Every row gives one point. Each copy is the shape, with its points in the same order, stretched, turned, moved and blurred by noise. Some copies are also mirrored. Which?

Shape (7 x 3):
[[ 1.81  1.82 -2.16]
 [ 0.23 -0.94  1.99]
 [-0.80  0.51 -3.39]
 [-1.24  1.04  2.61]
 [ 2.87 -0.37  2.23]
 [-1.81  0.58  2.02]
 [-0.43 -2.20  0.92]]
Copy 1 (7 x 3):
[[-1.87 -3.97  0.38]
 [ 2.38  1.62  2.00]
 [-3.47 -1.57 -1.25]
 [ 0.99  2.13  3.13]
 [ 2.97 -0.74  2.23]
 [ 0.43  2.80  2.46]
 [ 1.42  2.50  0.01]]
Copy 1 is: mirrored
Copy 2 (7 x 3):
[[ 1.63 -3.52 -0.55]
 [ 0.60  1.14 -1.64]
 [-1.38 -2.94  0.51]
 [ 1.73  1.54  0.42]
 [ 2.59 -0.22 -2.93]
 [ 0.66  1.47  0.69]
 [-0.45  0.38 -1.90]]
Copy 2 is: mirrored
Copy 3 (7 x 3):
[[ 1.83  2.88 -0.86]
 [-0.92 -2.50 -0.24]
 [-0.82  3.53  1.57]
 [-2.95 -1.23 -2.13]
 [ 1.79 -3.14 -1.94]
 [-3.50 -0.78 -1.20]
 [-1.46 -2.26  1.91]]
Copy 3 is: mirrored
